Every row gives one point. Any point is a mix of the corners, with weights that add up to 1. It lies inside the corners' shape when no weight is negative. Is each point inside? If not, which corners have a negative weight?

Corners:
(1): [  2 -65  70]
(2): [ 47  48 -27]
(3): [-21   2  42]
(4): [ -9 -19 -45]
Points:
[-10   5  29] -> inside
[ 11 -30  37] -> inside
[ 41  41 -22] -> inside
[24 26 -6] -> inside
[-11 -11   2] -> inside

Corners:
(1): [ 32 -57  20 -51   7  52 -11  33]
(2): [  6  17 -31  32  -8   1 -31 -23]
(3): [ -1  25   9 -37 -75 -12  22  18]
(4): [-43 -85 -47  12 -63  30 -54 -33]
(5): [-19  17 -39 -22  27  14 -44 -40]
(6): [ 15 -53  12  44  35 -33 -22 -39]
(7): [-33  39  28  56  37 -45  13  31]
(8): [-55 -48  39  62 -55  11  39 -18]
(9): [ 30   9 -33  14   5 -45  33  -8]
Points:
[-11 -16 -14  28  -6 -16 -18 -29] -> outside (1)
[ -7 -22  12  39  13 -22  -5 -15] -> inside
[  2  -3 -45  30  28 -19 -45 -41] -> outside (1, 3, 8)
[ -9 -30  -4  18  -3  11 -15  -9] -> outside (3)
[ 23  14  -3  13  72 -17 -24   9] -> outside (3, 4, 8)
[ 12 -25 -24  -9 -78  10  29   2] -> outside (5, 6, 7)

Corners:
(1): [-45 -50  -3  41   3  24  14 -12 -50   7  53 -64]
(2): [ -7 -23 -31  -5   7  13  -9 -44 -74  35  10 -30]
(3): [  5  13 -14  39  43 -38 -27  48 -75  39 -68 -50]
(4): [-21 -35  -3  32  48  47  14  26 -18  51 -67  47]
(5): [ 24 -13   0 -21  71 -38  62 -54 -27 -20 -13  66]
(6): [  0 -19  14 -26 -47  48  11  58   2  -5 -33 -12]
(7): [ 34  42  -8  20  57   1  10  13 -15 -35  -3  40]
(8): [-20  20  -3 -33  -9  -1   3 -19  20  11  34  45]
(9): [ 39  12   9  43 -30 -28   2 -23   8  10  67 -17]
(10): [-22  -9  12  61  -7 -23  38  28 -71 -54  42  71]
(11): [ -9  10 -66 -15 -63  35   8  25  11   5  50 -32]
(12): [-55  19 -58  -5 -17  50   3 -53  19  53 -51 -35]
(13): [-29  35 -42 -39 -16  52  38  14   8  67 -19 -40]
Points:
[ 19 -13  23  41  40 -36   6  15 -60 -10  -8  24] -> outside (11, 12, 13)
[ -5   0 -10  -3  16   0  20 -13 -15   1  11  18] -> inside
[-21   5 -26  -3  -5  22  10  -9  -2  22  -5   3] -> inside
[  1 -16  17  49  24  -2 -12  34 -50  13 -17  -7] -> outside (5, 11, 12, 13)
[ -6 -10 -18   5 -11  20  20 -12 -18   8  23  -9] -> outside (3, 8)

Corners:
(1): [-15  32 -59 -81  29  79  -4 -21 -16  24 -16  22 -11  57 -50  29 -27 -15
 -15  -4]
(2): [ 39 -26  24  59 -40 -82   1  -4 -38 -32 -42  13  37  16  16 -23  12   2
  34 -37]
(3): [  3 -92  37  36  -9 -31  -1  28  12  22  10 -40  40 -16  39 -20  -7  12
  34  16]
(4): [ 27  31  -5 -32 -11 -31 -19  33   9 -10  41  60 -39  19 -13   6  11  -9
 -31  -8]
(5): [ 26 -76  40  45  12  -4  23  34 -75  11 -23 -16  10 -18 -44 -17 -20  17
 -24 -12]
(6): [ -1   8 -33 -98  18  40 -43 -55 -31  24 -53  61 -64  17  30  63 -21  49
 -54  77]
(7): [-56  55  -4 -85  18  62 -33   5 -32   1 -50 -15 -48  44 -66  38 -21  60
   2  65]
(8): [-36  75  16  31  -2 -23   2  -7   8  28  39  68 -58  13   6 -10 -40  16
  27 -12]
(9): [ 28  -5  13   3  -3  -3 -75  40 -90 -25   3 -23  34 -14  -4   8 -22 -30
  12   0]
(10): [  8 -20  78  54  -2  14  14  28  10 -63 -25 -72   7  -2  61  20 -47 -33
 -41 -17]
(11): [ 38 121  25 -53 -11 -19  31 -27 -12  -8  54  29 -16 -34   8   4  -3  14
 -16 -23]
(12): [ 43 -10  47  11 -39  32  -1  30   4 -27 -53  23   2 -15  21  53   0  37
  24  -6]
(13): [ 23 -32  23  71  28  -5  10  32  -8  -7 -54   0  24 -66 -19 -49   3 -38
  21  18]
(14): [ 17 -77  -9  75 -57  22  -4   4 -33 -18  13 -39  16   5  22 -55  25  23
  25  -4]
(15): [-45  40  59   3 -49  -9  10   3 -12   7  49  39  23 -32  12  22  89 -25
 -16   7]
(16): [-14  67 -71 -23  17   1 -27 -33   9  12 -24  -1 -75 -15 -40  54 -27  24
 -59 -42]
(17): [-26  37  37  30   9 -23  31 -46   9 -57  72  42  -9 -59 -36  12 -47 -23
 -23 -16]
(18): [  1  25   2 -58  56  47 -80 -63  27  31 -28 -13 -56  47  -6  19  11  21
   1 -33]
(19): [ 16  35 -46 -34  75  38  -5 -57 -29  21  -8  13 -71  40  -3  97  19  35
  -2   8]
(20): [ 77 -35  22  81  -4 -16 -30 -33 -31  13 -33 -33  64  -1  -9  21 -16 -46
 -26  32]
(21): [-11  61 -53 -42  46  17 -53 -13   1 -39   1  54  31  40 -25  28  20  42
 -47 -48]
Points:
[  7  -7   2   3  34   6 -28  -6 -36 -16 -34  10  11   5 -26   9  -1 -18
 -15   8] -> outside (3, 8, 11, 12, 14, 16)
[  7   7   5  -4   6  10 -11  -8 -18   0 -11   6 -20   2  -3  19 -11   6
  -8   5] -> outside (21)
[ -2   5  -5 -16  14  36 -14 -11 -16  -7 -29  16 -20  14  -3  31 -10   8
  -9  -9] -> outside (3, 4, 7, 11, 20)
[  3   9  20  13   4   1  -4  -3 -11 -10  -6   1 -10   4   5  11 -15   2
  -7  -8] -> inside
[ 15  30   9  13  -5  -2  -8   7 -36 -15  10  28  21  -1 -28   7   7  -1
  -1  -7] -> outside (3, 6, 10, 16, 18)
[  0  28   6 -16   3  10  -2 -14   1  -4   2  18 -25   1  -1  13   1  22
 -10 -13] -> outside (9, 20)
[  5  13   8   4  -3  -9  -8 -15 -20   4  22  11  -6   1   5   6   1   2
 -14 -14] -> outside (7, 12, 13)
[  6   8   9   8   0   2   1 -15 -20  -1  -4   2 -20   4 -12   2  -2   3
 -11  -1] -> outside (3, 9, 12, 21)

Corners:
(1): [ -8   0  47  -6 -34 107  52  38 -10   8 -15 -30 -49  -9  18  14  -3   2
  16 -14]
(2): [ -8 -11  47  80  -2  34  14  46   1   4 -22  -9 -36  14  12   0 -44  -3
 -12  24]
(3): [ -3 -37  59  55  13  33  17  33  56 -43  -3  23 -11 -16  39  66 -13  20
   0 -46]
(4): [-15  10 -34   7 -53 -54 -24 -73 -10  37  32 -20   5  12   8 -79  32 -48
 -20 -16]
(5): [-27   5  44  51   8  49  92   0  31   2 -32  49  14 -16   2  24  -8   9
  43  20]
(6): [ -3  32  41  -3 -16 -26 -56 -52 -10   8  62  17   3 -18 -16 -61 -28 -20
 -17  16]
(7): [-86  70  13  -1 -27  40  23  17  -5 -38 -22  25 -37  22  31  59 -27   5
 -20   8]
(8): [-36 -14  15  22  33  67  60  31   0  36 -38   6 -31 -35  -6  26  66  12
 -12  26]
(9): [-28  86 -36  55  -8  66  25  72 -28 -47  11 -16 -10 -17 -21  75 -40   6
 -17 -23]
(10): [ 19 -11  47 -25  11 -85  12 -36  19  42  50 -11  47  22 -12 -38  33 -61
 -31  -9]
(11): [ 22  -7 -21 -30  28 -57 -14 -40 -50   1  87 -21  16  27  15 -28  45 -12
   4  25]
(12): [ 39 -16  -9 -63 -35 -92 -42  10 -16  36  42  44  26 -20 -21 -49   9 -31
  27  15]
(13): [ 26  24  77  26  54  52  62 -14   5  46 -78  54   7  31 -17   8  56  33
  31   4]
(14): [ 29 -62  22  19   0  36  22  -9  -6 -12 -40 -24   8 -36  19  23  -2   1
 -29  29]
(15): [ 60  27  29 -11   3 -59   9   6  22  22  75  12  51 -15  94  -6  19  15
 -36  23]
(16): [-47  78 -34 -24 -38  24  26  76  46 -94 -31   5 -51 -10 -46 -16 -62  57
   1  37]
(17): [ 37  -7   6 -71  42 -23 -39 -27   9  57  53   5  63  12  78 -86  29 -41
   0  21]
(18): [-21  18  35 -15 -34 -79 -28 -10 -14 -18  23  -1  61 -25  42 -53 -18  13
   0   5]
(19): [  9  16  16 -52  25 -32   9  -3 -32  27  30  22 -30 -38  54 -59 -30 -16
 -13 -34]
(20): [ 43 -17  20 -27   7 -90 -34 -65  10  92  31 -10  38 -19  -4 -29  16 -13
  37   9]
(21): [ -23   91   10   27    7   51   -2   74   -7 -110  -43  -23  -81  -53
   15   34  -32  -17   12   28]
Points:
[ -9   7   6 -26 -13 -37  10   2  10  15  33   9  11  -1  31 -26   5   2
  -4   7] -> outside (6, 9, 13, 14, 21)
[ 10   9  13  -9   3 -15   0  -2  15  28  10  16   8  -2   8 -19   3  -6
 -16   4] -> outside (1, 5, 11, 18, 21)
[ 5  6 25 16 10  8 19  3 12 11  4  0 -2 -6  6 -2  0 -6  1  6] -> outside (7, 12, 18)
[ -2  15  22  13  -2   8  13   2  -2  -1   0   8  -6 -14   8   2  -2   5
   1   7] -> outside (10, 17)
[-10  24   8   6   1  19  17  15  -3  -9   1   9 -15 -12  14   5 -10   2
   1   6] -> outside (10, 18)
[-4 17 17  6 -3 -8  9  7  3 -4 14  0  8 -7  7  0 -4 -8 -8 -3] -> inside
[  1   5  38   0  10  23  20   9   8  -1  -5   7 -13 -17  33   0  -3  14
   1  12] -> outside (4, 9, 10, 12)
[ -2   6  21  11  -6  -4   2  -4   5   3   4   0  -2  -1  11 -18   4  -8
  -1  15] -> outside (9, 19)
